Rows are points. Two turns around zero, p and q, are shown by what they do to some points. Write where each new point lands after one turn and then the other. Backwards means that the second turn is done in reverse. Each puzzle has new turns, and all numbers are rounded.

Turn p:
[ 26 -29] => [39  2]
[-16  -8] => [ -4 -17]
[-10  37] => [-35  16]
Turn q:
[28  5] => [ 8 27]
[ 35 -10] => [24 27]
[-23  -7] => [ -4 -24]
[-39  12] => [-28 -30]
Where do these land?
q, then p: [ 20 -10] => [ 1 22]
p, then q: [12 -3] => [-2 12]
p, then q backwards: [-22  37] => [-13  41]
p, then q: [-31 -37] => [ 47 -13]
p, then q: [21 13] => [-21  14]

Turn p:
[ 8 25  0 37] => [-10   4   8  43]
[  5 -17   2   5] => [ 12 -13   4  -2]
[ -5 -15 -21 -33] => [ 18  11 -20 -31]
[-32 -21   1 -24] => [ -7 -16 -24 -34]
[24 27 17 15] => [-11  14  31  23]
Turn q:
[ 20 -18 -19  14] => [ -4  22 -22  18]
[-29  31   5 -25] => [ -4 -37  12 -31]
[18 14 25 24] => [-15  22  31   6]
[ -7  16  40 -20] => [ 15  -6  37 -25]
[  5  -1 -20 -10] => [ -3   0 -21  -8]
[  0 -36 -24  29] => [  2   7 -26  44]
[ -7  -7  -8 -11] => [  9  -8 -11  -3]
Where do these land?
q, then p: [  8 -30  -6   5] => [10 12  2 28]
p, then q: [ 2 28 13 -3] => [ -7 -22  20  -1]
p, then q: [-30  28  11  16] => [ -6 -38  -2  25]
q, then p: [19 25 10  6] => [-30   4  -2 -13]
p, then q: [  5  -8  13 -22] => [ 16  -1   4 -21]
p, then q: [16 -1  6 17] => [ 1 12 16 13]
q, then p backwards: [-20 -42 -48 -19] => [-33 -27 -51  20]

Turn p:
[-25  17   8  17  17  24] => [-11  32  -3  26  17   2]
[ 20 -30 -20  -2 -20  -9] => [  5 -34 -23 -16 -13  -5]
[-25 -15   1  14  19  23] => [-22  16 -21  21   5  16]
[ 29  17  17  17  28 -12] => [-11 -20  38  21  15  -5]
[-25   2   8  23  -7 -23] => [-24  16   3   0 -18 -25]
[  2 -35   4 -12 -28  22] => [ 22  -9 -34   5 -27  15]
[ 14  17  -8 -29   8  -9] => [ 14  -4  21 -23  14  11]
[ -2  20 -21  -2 -10  -4] => [  8   7  -2 -18  16 -17]
[ 11   7  11 -27  -7 -11] => [ 19  -3  20 -15 -10   8]
Turn q:
[-13   2 -17 -22   6 -17] => [  3   7 -14 -24  -3 -21]
[ -1 -12  -7  12 -28 -12] => [  4 -27  13   5   2 -17]
[ -7 -30  13   2   5  10] => [-21 -19 -17   7  -3  11]
[-11 -17  19  -7 -26   1] => [-28 -16   7  12  -6 -15]
[-15  28 -25  27  19  30] => [ 26  22 -14  17  43  12]
[  3  30  14   0  21 -23] => [  1  25  20 -29   5  14]
[ 43  -2   3 -12   3  12] => [ 14   7   3  14 -37  18]
Where do these land?
q, then p backwards: [ 16 -32 -18  13  -8 -29] => [ 40 -19  -7 -12 -18 -16]
p, then q: [ 15 -12  -8   3 -13 -18] => [ -7 -19  -6  -7 -16 -14]
p, then q backwards: [-14  27 -17 -27  -3  12] => [ -7  32 -14   6  27  -9]
p, then q: [ 15 -48  13   1  26  10] => [ -7 -28 -26  39  21  -2]
q, then p: [  6  -3   8 -32  -3 -28] => [ 19  13   4 -27 -25  -4]
q, then p backwards: [ 8  7  8 14  9 16] => [-2  0 10 -8 15 18]
p, then q: [-11  22  22   3 -17  31] => [29  9 32  4  6 18]
p, then q: [-21   1  -5  13   1  -5] => [  2   9   3 -12  16 -14]
p, then q: [-14  38  -5  12   8  10] => [  5  24  12 -26  13  20]

Turn p:
[-1 10  5 11 -9 19 -4 10  6] => [ -4   7 -12   7   4  16  -6   7  15]
[  9 -12 -13 -12  11   1 -12 -18   6] => [  0 -18  -8  -1   2   0  15 -10 -21]
[ -3   7  10  23 -13  -4  14  -4 -11] => [ -2  10   9  -2 -21   6 -17  -5  15]
[ 13   1 -11  -8  20 -11   0  -3   1] => [  3  -4   2  11   6 -16   9 -14 -13]
[  2 -10   2  -8  11 -13 -13  -5   4] => [  2 -10  -4  -9   9 -11  -2  -7 -15]
[  1  12   5 -16  -5   8  -8  -2  -1] => [ -1  10 -13  -8   5   0  14   1   3]
[  7  -6   3 -12   6  -4   1  -3  17] => [  0 -14 -10   1   3 -15   6   3  -3]
[  0 -13   4  13  -7  -3  23   8 -21] => [ 16   7  21   4 -20   3 -13   9   3]
[-23  12   9  10  -2  16  -2   9  -2] => [-1  7  4 -6 13 18 -5  3 24]
[ -7  11   4  10 -18   7 -11  16  -1] => [-11  17  -6  -2   7  14 -12  12   8]
[  0 -11 -19  -9   6 -17  12  -9   3] => [ -6 -14  18   3  -7 -14  11  -1 -14]
Turn q:
[ 10  -4   3  -4   7  18   3   4 -12] => [ 3 -9  9 -9 15  9  9 -6 -4]
[  0  -1   1  -3  -8 -10  17   1 -20] => [ -5 -19   2  12   4 -15   6  -3  -6]
[-22  12 -16   3  -8  -3 -11 -12  11] => [-14   5 -21   1  -8   2 -21   7  11]
[  1   5  10  -8 -13  -2  10   0  -3] => [ -2  -8   6   3  -3  -8  -7  -6 -14]
[  7 -16   6 -19  -7  -3   6   3 -18] => [  3 -21  18  -4   5 -13   5   8  -7]
[ 6  1  2 -7  3 -4  6 17 -5] => [  0  -7   8   5  -6   5  13   2 -10]
[  8 -20  -3  12  12  10   3   8  22] => [ 12  13   5 -16 -11   7  17 -11  16]
[-13  -2   7   9  11  -3  -4   0  12] => [-3 16  5  7 -6  5 -3 -3 13]
[  0  20  -7  12 -15  -1 -28 -14  -9] => [ 10   2 -27   8  15   5 -24  12  -3]
[ 3  3 -4  6 17 -3 -3 -8 22] => [-4 27 -6 -7 -4  2  6  0  5]
Where do these land?
q, then p backwards: [ -7 -10   7  -5  -3  -4  31  -5  -6] => [ -2   8 -10  -1  13 -22  12 -14   9]
q, then p: [ 2  1 -2 12 -8  4 -2 -5 -1] => [ -5  -5  -4   6  -1   0   4  -7 -10]
q, then p: [  5   8  -9 -12  -7   7  -3  -8  -5] => [  7   2   9  -4  12   2   7   2 -12]
p, then q backwards: [  0   5   2  13  -7 -21  -6  -6  26] => [-22   9 -10 -11 -12   0  14 -17  -3]
p, then q: [-4  6 -5 -1 -6  4 10 16  1] => [  2   7   1  10 -10  12   2  -9  -3]
q, then p backwards: [-13   7  14  -3  11   4  -2  -2   0] => [ -7   8 -11  14  -1  -3  -2   9  -5]
q, then p: [-11 -12  -5   7  48   1  -3   2  -7] => [  0 -16   1  14  11  -7   2   2  45]
q, then p: [ -8 -10  -6  -3 -10   4  -8   0  12] => [ -8   1 -13  -4   4  -1   4  14  -7]
q, then p: [ 35   7   8  -4 -10   6  -8   5  -7] => [ 27  17   2  11  -9  -4   9  -9 -16]
p, then q backwards: [  1  -2  -4  -5  -8  -4  -9   2 -13] => [10  8  5 -8  5  1 -3 -1 10]
